Each row of a before or after table is a point. One or more steps were done to the points. Then noise was added and the rows were shuffled. The steps act on how far a point lies along the listed directions, d1 being the first. Name the steps. A step turns or swaps two directions, mirrors them in a line or flattens them onto one, adds a multiple of one to another, or multiplies one. Angles are multiples of 10 degrees, from the lower direction toward the higher: turns from -170 to 170, lines from 10 to 170 but not 90. Use the fewest steps. Two steps may share a direction if one is a turn and the other turns, adds or multiplies; they go together, in the order done. Otherwise the lowest direction goes first.

Directions:
(1): [48  7]
(2): [  7 -48]
Before (14 x 2)
[[ 42  18]
 [-20  -6]
 [ 12  17]
 [  1  33]
 [-33  -9]
 [  6 -24]
 [ 30  -7]
 [ 12  -9]
 [ 16  17]
 [ -4   8]
 [  0  -3]
 [-33  -3]
 [ 29   5]
 [-20 -53]]
After (14 x 2)
[[108  27]
 [ 28  -7]
 [-83 -10]
 [-83 -16]
 [ 33  19]
 [  0  -3]
 [ 72  -1]
 [ 43  21]
 [  9 -24]
 [-51 -11]
 [-60 -58]
 [ 73  10]
 [ -8   8]
 [  9  34]]
Steps: multiply d1 by 2.5

Directions:
(1): [-55 -15 -28 -48  25  13]
(2): [-24 -45  37  19 -25  46]
(3): [-24  -7 -30   4 -67 -32]
Before (10 x 6)
[[-27  14 -54 -47  36 -30]
 [-18 -40  47  21 -70  -6]
 [-11  10  57   6  69  53]
 [-14 -34  31  24 -37  37]
 [  0  27 -13  -2 -29 -54]
 [ 20  39  24 -17  76  22]
 [-54 -30 -27 -29   9  25]
 [  3   5 -20  -3   6  13]
 [ 26  -2 -12 -17  81  16]
 [-60 -20  15 -45  21  36]]
After (10 x 6)
[[-56   3  -8 -61  36  15]
 [-47  -4 -44 -43  24   4]
 [ 27  36  29  -6  73  17]
 [  7  22   1  16 -39 -51]
 [ 39   7  -7  -8  77   7]
 [  8   8 -18  -2   7  10]
 [-36 -41  14   2 -26  43]
 [-19  14  44  -4  76  47]
 [-43 -52  39  -3 -59   1]
 [  8  32 -53 -30  30 -50]]
Steps: turn d1 and d2 by -30 degrees

Directions:
(1): [-14  18 -33 -12  62 -12 -26  58 -17  47 -26]
(2): [-62  37  -5  37   5  33 -47 -35 -21 -29 -24]
(3): [-39  22  45  53 -16 -44  14  38  -4  18  43]
(4): [ -6  11  37 -10  39  69  43  41  -2 -37  14]
Before (12 x 11)
[[-10  43  49  15  -6  40  30  48  -3 -24   6]
 [  6   0 -14  43   5 -18  -4  34 -10  37  27]
 [-23  18  22  -5  -1  76  -6 -20   1 -49 -13]
 [-38  13   1  25  15  62  27 -11 -11 -63   4]
 [ 91 -68 -12 -55 -36 -88  83  67  39  59  38]
 [-31  27 -16   1  39  22 -26  19 -13   5 -12]
 [-47  18  51  36 -11  33  15  -9  -1 -48  35]
 [-18   4 -34   5 -39 -45 -44 -79  13  38  -3]
 [ -2   4 -25 -34  51  93 -41 -22   4 -21 -71]
 [ -1  25  19  23 -39  28 -12  -2 -14 -10  22]
 [-18  32   6   5  39  32  -5  33 -27  -4 -10]
 [-17  33   2  20  64  31  26  68  -4   6   8]]
After (12 x 11)
[[ -64   36   21   30   41   18  -13   41  -13    1   13]
 [  38  -18   -6    8    6   49   29   18    0   -8   27]
 [   8   -7  -15   14  -16  -93  -48   17   18   89  -12]
 [ -22   48   45   35  -10   -6   16   59   -6    8    8]
 [  10    8   14    0    6  -30   15   50   -8   30   20]
 [ -42   30    2   29    5  -29  -44   35   -7   44    1]
 [  15   -8   -7  -15   19  -26   16   43    5   34   19]
 [ -11   38    4   13    0   34  -26   26  -29    3    4]
 [  19    2   27   27   10  -24   58   53   16   14   53]
 [   9    0  -56  -60   34   44  -33  -46    8   18  -35]
 [ -55   24  -17   48   22  -31   -2   45  -23   21   14]
 [  21  -42   30    3 -118   48   61  -98   33 -107   26]]
Steps: turn d1 and d2 by -90 degrees; swap d3 and d4

Directions:
(1): [ 32 -36  33 -24   1 -39  70 -46 -44  -6 -39   0 -49  21  40  -5 -35  15
 -28 -31]
(2): [ 69 -42  17  63   1  -1  -2  54 -20 -31 -18  60  53   0  -7  25   4   4
 -31  -8]
(3): [ 12  15 -31  16 -29  33  -9 -23  19  33 -64 -38  45 -50   5 -11 -21  22
 -14 -82]
(4): [ 50  11 -21  11 -15 -23  44 -57   7  42  45  33  48 -44  19 -23 -18 -10
  40  48]
Before (10 x 20)
[[-61  57 -36  28  17  38 -80  77  30  -3  69  32  20  33 -44  16  60  11
   44  84]
 [ 61 -50 -10  57 -20 -24  64 -11 -18  -1 -13  30  32  -5  43  -7 -16  22
  -22  -9]
 [-41   8   9 -19  16  51 -52  31  17  -3  58  -5 -16  22 -17  -3  25 -42
   22  28]
 [-30  31 -21 -27   1 -31  32 -57   3  40  41 -10 -58   1  30 -20 -12 -36
   26  59]
 [ 76 -73  45  58 -11 -31  21  64 -74 -73  -8  83  30  40   4  26  23 -20
  -46  42]
 [-16  15  -4  15   0  10  -2  -1  12  16  25   2  -2  11 -25 -10  -7  -2
   29  37]
 [-53  34 -33 -57   5 -28   2 -18 -13  -6  35 -22 -40  -3 -14 -16   1 -19
   32  53]
 [ 18 -23   6  38  -2  36 -20  28  -1  -6 -49  23  21  18  12  15 -14  -9
  -43 -45]
 [103 -42  -1  66   1  24  -1  48   0  15 -40  58  89 -19 -27  36 -15  -4
  -20 -29]
 [ 32   3 -30  -3  16 -23   7 -19   1  26  54  31  12 -18   5  -2   8   1
   14  39]]
After (10 x 20)
[[ -4  16 -32 -32  20 -22   5 -31   4  29  54   3 -22  -7   6  -9   9   2
   18  33]
 [-86  47 -31 -25   5   9 -34  -5  24  22  19 -45 -62  13  -2  -5  13 -33
   11  27]
 [ 19   4 -57  48 -33   7  26 -28  31  40  22  -1  69 -47  24 -27  -4  12
   22  11]
 [ -3 -23  43 -14  38 -53  48  17 -61 -34  39  62 -90  99  22  16  13  23
    2  81]
 [116 -32  -8  26  -7 -15  67 -42  -7  57  -4  57  66 -35   8   3 -42 -12
   18  11]
 [ -9 -34  51 -26  28  16  -5  23 -27 -29  37  17 -57  57   6   5   7 -35
   -7  19]
 [-21   0  14   0   5  -3  16  -8  -6   6  13  -4 -36  30 -16  -8 -13   2
   16  29]
 [-72  23 -22 -51  13 -16 -25  23 -18 -33   8 -31 -54  20 -26   0  12 -14
    7  25]
 [ 70  -8 -23  69 -37  -6  -3  23 -12  -6  55  77 115 -38 -10  -4  31 -39
   24  91]
 [ 51 -25   1  43  -9  20   9   0  -3  10 -30  44  41   0  25   6 -26 -13
  -25 -19]]
Steps: mirror d1 and d3 in the line at 70 degrees; turn d2 and d4 by 50 degrees
